Each point is reached from the start by the listed moves, each made once or not at all, plus a little noise. Is the number of moves made odd or even? Then give how often each move was made.

Moves:
(1): [ 0.06 -0.35]
(2): [0.51 0.03]
Start: [0.06 0.03]
Points:
[0.59 0.06] => odd (0, 1)
[0.05 0.01] => even (0, 0)

Moves:
(1): [-0.33  0.08 -0.04 -0.13]
(2): [-0.15 -0.13  0.00  0.18]
(3): [-0.04  0.14  0.29 -0.20]
(4): [-0.07  0.21  0.16  0.29]
Start: [0.06 0.08 0.05 0.04]
Points:
[-0.53  0.38  0.46  0.18] => even (1, 1, 1, 1)
[-0.37  0.50  0.46 -0.01] => odd (1, 0, 1, 1)
[-0.16  0.15  0.20  0.52] => even (0, 1, 0, 1)
[-0.20  0.29  0.49  0.30] => odd (0, 1, 1, 1)
[-0.31  0.30  0.29 -0.30] => even (1, 0, 1, 0)

Moves:
(1): [ 0.04  0.21  0.06  0.30 -0.06  0.19]
(2): [-0.25 -0.01  0.09  0.00 -0.42  0.05]
(3): [ 0.34  0.08  0.36 -0.08  0.06 -0.06]
(4): [-0.01 -0.24  0.13 -0.05 -0.10  0.30]
(5): [-0.21 -0.38  0.03  0.33 -0.16 -0.02]
(6): [-0.34  0.05  0.10 -0.09  0.21 -0.05]
Start: [ 0.04  0.10  0.19  0.04 -0.02 -0.17]
Points:
[-0.15  0.06  0.73  0.49  0.06 -0.11] => even (1, 0, 1, 0, 1, 1)
[ 0.19 -0.19  0.58  0.27 -0.13 -0.24] => even (0, 0, 1, 0, 1, 0)
[-0.72 -0.26  0.61  0.54 -0.55  0.29] => odd (1, 1, 0, 1, 1, 1)

Moves:
(1): [ 0.16 -0.20  0.17 -0.44 -0.04  0.11  0.29  0.08  0.05 -0.10  0.13  0.01]
(2): [-0.23  0.25 -0.01  0.24  0.18 -0.02 -0.15 -0.10  0.25  0.00  0.09 -0.13]
(3): [-0.22  0.10 -0.16 -0.23 -0.30 -0.05 -0.09  0.06 -0.01  0.06  0.10 -0.17]
(4): [-0.13 -0.07 -0.11  0.02  0.03  0.00 -0.30  0.02  0.25  0.10 -0.13  0.20]
(5): [ 0.09 -0.30  0.04 -0.15 -0.07  0.01  0.38  0.03  0.07  0.37  0.19  0.07]
(6): [-0.09 -0.06 -0.14 -0.14 -0.24  0.25  0.29  0.17 -0.18  0.04 -0.19  0.24]
(7): [-0.22 -0.27  0.03 -0.14 -0.13  0.10  0.07 -0.39 -0.06 -0.11  0.06  0.22]
(8): [-0.09 -0.25 -0.18 -0.05  0.26  0.04  0.12  0.02  0.12  0.03  0.01 -0.32]
(9): [ 0.22 -0.03 -0.23 -0.10  0.05  0.08 -0.05 -0.35 -0.17 -0.04  0.22  0.09]
Start: [-0.33  0.09 -0.19 -0.12  0.03 -0.07  0.13  0.07  0.04  0.24  0.01 -0.19]
Points:
[-0.77  0.06 -0.60 -0.46 -0.48  0.12  0.01  0.31  0.10  0.43 -0.20  0.09] => odd (0, 0, 1, 1, 0, 1, 0, 0, 0)
[-0.40 -0.57 -0.66 -0.72  0.18  0.39  0.71 -0.07  0.43  0.63  0.34 -0.01] => odd (1, 1, 0, 1, 1, 1, 0, 1, 1)
[-0.53 -0.47 -0.09 -0.66 -0.11  0.16  0.19 -0.22  0.29  0.12  0.06  0.25] => odd (1, 0, 0, 1, 0, 0, 1, 0, 0)
[-0.35 -0.71 -0.55 -0.99 -0.08  0.51  0.85 -0.41 -0.18  0.06  0.24  0.06] => odd (1, 0, 0, 0, 0, 1, 1, 1, 1)

Moves:
(1): [-0.09  0.01 -0.04 -0.09 -0.07 -0.19  0.31  0.06 -0.12 -0.10  0.12 -0.01
 -0.20  0.11]
(2): [ 0.16  0.05 -0.19  0.06 -0.16  0.00  0.49 -0.24 -0.10  0.01  0.02 -0.19
  0.17  0.25]
(3): [ 0.07 -0.18  0.19  0.04  0.18 -0.14  0.08 -0.03 -0.12  0.25 -0.10  0.15
 -0.06  0.08]
(4): [ 0.04 -0.18  0.13 -0.02  0.11 -0.16 -0.01 -0.03 -0.09  0.10  0.29  0.13
  0.21 -0.16]
(5): [-0.01 -0.15  0.00  0.04  0.02 -0.08  0.03  0.19 -0.03 -0.25  0.16 -0.05
 -0.08 -0.01]
(6): [-0.16 -0.19 -0.07 -0.10  0.20 -0.08 -0.17  0.14  0.00  0.20  0.22 -0.08
  0.07 -0.05]
(7): [ 0.31 -0.06 -0.43 -0.04 -0.27 -0.34  0.09 -0.38 -0.03 -0.23  0.02  0.09
  0.18 -0.34]
(8): [ 0.06 -0.22 -0.21  0.05 -0.15  0.16  0.17  0.11 -0.28  0.01  0.07  0.17
 -0.06  0.01]
(9): [-0.10 -0.05 -0.07  0.26 -0.30  0.00 -0.09 -0.02  0.07  0.10  0.09  0.16
 -0.01 -0.30]
(10): [-0.24 -0.08  0.13  0.07 -0.23  0.00 -0.15  0.01 -0.06 -0.04 -0.37  0.04
  0.16 -0.04]
(11): [-0.09 -0.06  0.03  0.00 -0.05  0.00 -0.09 -0.02  0.14 -0.07  0.08  0.15
 -0.18  0.21]
Start: [-0.18 -0.11 -0.08  0.03 -0.09 -0.12  0.04 -0.17 -0.18  0.08  0.00 -0.13
 -0.20 -0.11]
Points:
[ 0.09 -0.90 -0.46  0.29 -0.55 -0.58  0.15 -0.55 -0.48  0.21  0.44  0.73
 -0.11 -0.65] => even (0, 0, 1, 1, 0, 0, 1, 1, 1, 0, 1)
[-0.41 -0.68 -0.38 -0.06 -0.09 -0.31  0.39  0.32 -0.58 -0.08  0.57 -0.12
 -0.52 -0.09] => even (1, 0, 0, 0, 1, 1, 0, 1, 0, 0, 0)
[-0.28 -0.50 -0.70  0.27 -0.90 -0.51  0.09 -0.67 -0.12  0.04  0.06  0.06
  0.19 -0.39] => even (0, 1, 0, 0, 0, 1, 1, 0, 1, 1, 1)
[-0.86 -0.46 -0.09  0.16 -0.53 -0.39 -0.14 -0.01 -0.11  0.16  0.14  0.14
 -0.39 -0.19] => odd (1, 0, 0, 0, 0, 1, 0, 0, 1, 1, 1)
[-0.67 -0.78  0.29 -0.09  0.03 -0.66 -0.01 -0.07 -0.41  0.40  0.23  0.28
 -0.23  0.03] => even (1, 0, 1, 1, 0, 1, 0, 0, 0, 1, 1)
[-0.22 -0.87 -0.52 -0.05 -0.43 -0.70  0.36 -0.27 -0.76  0.17 -0.05  0.23
 -0.14 -0.35] => even (1, 0, 1, 0, 0, 1, 1, 1, 0, 1, 0)

Moves:
(1): [-0.25  0.05 -0.19 -0.01  0.05  0.04  0.00  0.08  0.28 -0.02  0.22  0.20
 -0.21 -0.05 -0.02]
(2): [-0.03 -0.07 -0.10  0.00 -0.23  0.14 -0.14  0.04  0.01 -0.22 -0.01 -0.04
  0.02  0.04  0.04]
(3): [ 0.11  0.03  0.11  0.13  0.03  0.11 -0.06 -0.27  0.12 -0.05  0.19  0.01
  0.05 -0.23  0.01]
(4): [ 0.16 -0.15  0.06 -0.09  0.07  0.10 -0.02  0.10  0.10 -0.12  0.32 -0.06
 -0.32 -0.04  0.16]
(5): [ 0.00  0.08  0.13  0.15 -0.26 -0.09  0.10 -0.06  0.26  0.08  0.16 -0.26
  0.10 -0.29 -0.24]
(6): [-0.07  0.22 -0.16 -0.02  0.23  0.17  0.36  0.10 -0.20 -0.09  0.11  0.05
 -0.22 -0.46 -0.34]
(7): [ 0.13  0.07 -0.08  0.19  0.02  0.26 -0.21  0.06 -0.08  0.29  0.05  0.04
  0.04  0.11 -0.11]
(8): [-0.27 -0.15 -0.10 -0.04  0.37  0.10  0.27 -0.16 -0.19  0.19  0.06 -0.34
 -0.14  0.18  0.07]
(9): [-0.19  0.03 -0.07  0.01  0.19  0.12  0.08  0.10 -0.18 -0.08  0.15  0.05
  0.36  0.39  0.21]
(10): [ 0.34  0.09 -0.22  0.31 -0.04 -0.08  0.09  0.02 -0.10  0.19  0.22  0.24
  0.06  0.15 -0.19]
(11): [-0.09 -0.10 -0.03 -0.07  0.17  0.15  0.22 -0.07  0.07  0.18  0.02 -0.01
  0.19  0.19 -0.29]
(12): [ 0.16  0.09 -0.19 -0.43 -0.14 -0.01 -0.02 -0.07 -0.16  0.04  0.07  0.13
 -0.16 -0.03  0.25]
(13): [ 0.09  0.07 -0.02  0.24  0.13  0.31 -0.01  0.07  0.10  0.10 -0.04 -0.04
 -0.03  0.02  0.18]
(14): [ 0.09  0.31  0.09 -0.14  0.04  0.05  0.00 -0.27 -0.10 -0.01  0.14 -0.04
 -0.05 -0.04 -0.09]
Start: [-0.14 -0.05  0.16 -0.14 -0.09  0.13 -0.05 -0.02  0.06  0.04  0.02 -0.03
 -0.10 -0.21 -0.04]
Points:
[-0.05  0.56 -0.43  0.44  0.92  1.27  0.63 -0.45 -0.07  0.84  0.99  0.10
 -0.41 -0.36 -0.81] => odd (1, 0, 1, 0, 0, 1, 1, 1, 0, 1, 1, 0, 1, 1)
[-0.15 -0.17 -0.32 -0.38  0.07  0.84 -0.20 -0.24  0.12  0.17  0.93 -0.11
 -0.85 -0.25  0.37] => odd (1, 1, 1, 1, 0, 0, 1, 1, 0, 0, 0, 1, 0, 0)
[-0.22  0.38 -0.25 -0.62  0.70  0.90  0.79 -0.42 -0.44  0.45  0.37 -0.27
 -0.56 -0.38 -0.27] => even (0, 0, 0, 0, 0, 1, 0, 1, 0, 0, 1, 1, 1, 1)
[-0.01  0.51 -0.20 -0.72 -0.21  0.48  0.17 -0.22 -0.40 -0.23  0.31  0.07
 -0.50 -0.73 -0.18] => even (0, 1, 0, 0, 0, 1, 0, 0, 0, 0, 0, 1, 0, 1)

Moves:
(1): [-0.01 -0.15  0.15 -0.01  0.04 -0.04  0.11 -0.15  0.25 -0.14  0.05 -0.27
 -0.04  0.00 -0.10  0.16 -0.13 -0.14  0.07  0.21]
(2): [ 0.16 -0.21 -0.13  0.07  0.21 -0.05  0.13  0.03 -0.22 -0.04 -0.19 -0.20
  0.02 -0.16  0.07  0.00  0.28  0.30  0.50 -0.18]
(3): [ 0.04 -0.06  0.03  0.10  0.03 -0.15 -0.25  0.09  0.03 -0.25 -0.02  0.19
  0.03  0.10 -0.09  0.17 -0.06 -0.18 -0.05  0.19]
(4): [ 0.30  0.18  0.11  0.05  0.13  0.08 -0.26 -0.26  0.09 -0.07 -0.01 -0.33
 -0.16 -0.22 -0.12 -0.19  0.04 -0.29 -0.21 -0.09]
(5): [-0.05 -0.09  0.28  0.13  0.19  0.02  0.06  0.26  0.13  0.13 -0.10 -0.14
  0.02 -0.27  0.17  0.06 -0.16 -0.09 -0.23  0.31]
(6): [-0.16 -0.15 -0.03 -0.01  0.00 -0.07 -0.04 -0.10  0.05  0.07  0.06  0.08
 -0.02 -0.03  0.02  0.12 -0.37 -0.05  0.09 -0.02]
(7): [ 0.15 -0.27  0.13 -0.08  0.13  0.07  0.15  0.18 -0.22 -0.26  0.03 -0.20
  0.03 -0.22  0.06 -0.11  0.00 -0.01  0.02  0.18]
(8): [ 0.05 -0.14 -0.05 -0.04  0.01  0.03 -0.14 -0.04 -0.13  0.01  0.19 -0.28
  0.04 -0.11 -0.01  0.06 -0.02 -0.06 -0.03 -0.11]
(9): [ 0.33  0.03 -0.06  0.17 -0.16  0.03  0.02 -0.36 -0.12 -0.38  0.20  0.21
  0.11  0.38 -0.06  0.20  0.04  0.29  0.14  0.15]
(10): [-0.06  0.20  0.08 -0.08 -0.08  0.35  0.16  0.03  0.07 -0.27  0.21  0.15
 -0.21  0.15 -0.03  0.00  0.16 -0.04  0.00 -0.13]
(11): [-0.17 -0.01  0.13  0.08 -0.10 -0.27 -0.14 -0.08  0.15 -0.03  0.03  0.12
  0.00  0.30  0.20  0.09 -0.19  0.19  0.03 -0.12]
(12): [ 0.12 -0.12 -0.24  0.13 -0.04  0.02 -0.02  0.08 -0.07 -0.26 -0.31  0.12
 -0.03  0.06  0.20  0.00  0.41  0.27  0.23  0.20]
(13): [ 0.11 -0.05 -0.07 -0.05 -0.18 -0.24  0.01 -0.23  0.23 -0.08  0.03  0.08
  0.01  0.05  0.00  0.24 -0.15  0.06 -0.02 -0.21]
(14): [ 0.32  0.10  0.12  0.18 -0.13 -0.03  0.07 -0.10  0.03 -0.23 -0.01  0.38
 -0.14  0.26  0.01  0.22  0.13 -0.16 -0.02  0.25]
(15): [ 0.12 -0.04 -0.05 -0.12  0.16  0.14  0.09  0.14 -0.11 -0.18 -0.05 -0.04
  0.09  0.08  0.17  0.03  0.02 -0.01  0.00  0.04]
(16): [-0.10  0.03  0.05  0.03  0.00 -0.13 -0.05 -0.07 -0.02  0.06 -0.12  0.15
  0.18 -0.08  0.08  0.11 -0.02  0.04  0.09  0.08]
(17): [ 0.16 -0.05  0.26 -0.18 -0.01  0.05 -0.25 -0.11  0.37  0.19 -0.15  0.10
 -0.09 -0.06  0.08 -0.04  0.04 -0.04 -0.17 -0.10]
(18): [ 0.00  0.30  0.10 -0.20  0.12 -0.17 -0.19  0.05  0.16  0.18 -0.19  0.21
 -0.23 -0.04 -0.07  0.09  0.14 -0.01 -0.04  0.07]
Start: [-0.20 -0.08 -0.15 -0.06  0.07  0.05 -0.12 -0.12 -0.05  0.04  0.14  0.14
  0.17 -0.02 -0.14  0.28  0.15 -0.28  0.16  0.17]
Points:
[ 0.22 -0.23  0.44 -0.06  0.55  0.48 -0.35 -0.04  0.28 -0.72  0.39 -0.62
 -0.05 -0.25 -0.12  0.59  0.00 -1.12 -0.32  0.61] => odd (1, 0, 1, 1, 1, 0, 0, 1, 0, 1, 0, 0, 0, 0, 1, 0, 0, 0)
[ 0.60 -0.31  0.56 -0.08  0.31 -0.13 -0.66 -0.45  0.65 -0.55  0.11  0.55
 -0.06  0.28  0.01  1.34 -0.19 -0.74 -0.08  1.14] => even (1, 0, 1, 0, 1, 1, 0, 1, 1, 0, 0, 0, 0, 1, 1, 0, 1, 1)
[ 0.42 -0.48  0.27 -0.33  0.52 -0.65 -1.10 -0.80  0.81 -0.29 -0.11 -0.22
 -0.23 -0.12  0.00  1.02 -0.25 -0.47  0.37 -0.19] => odd (1, 1, 1, 1, 0, 1, 0, 1, 0, 0, 1, 0, 1, 0, 1, 0, 1, 1)
[ 0.11 -0.15  0.30  0.05  0.27 -0.40 -0.23 -0.07  0.45 -0.66 -0.08  0.93
 -0.25  0.45  0.31  1.32 -0.02 -0.27  0.45  0.34] => even (0, 1, 1, 0, 1, 1, 0, 0, 0, 1, 1, 0, 1, 1, 1, 0, 0, 1)
[ 0.88 -1.02  0.46  0.08  0.52 -0.18 -0.56 -0.82  0.40 -0.78  0.24 -0.60
  0.17 -0.54 -0.12  0.94 -0.34 -0.47  0.23  0.50] => odd (1, 1, 1, 1, 1, 1, 1, 1, 1, 0, 0, 0, 1, 0, 0, 0, 1, 0)
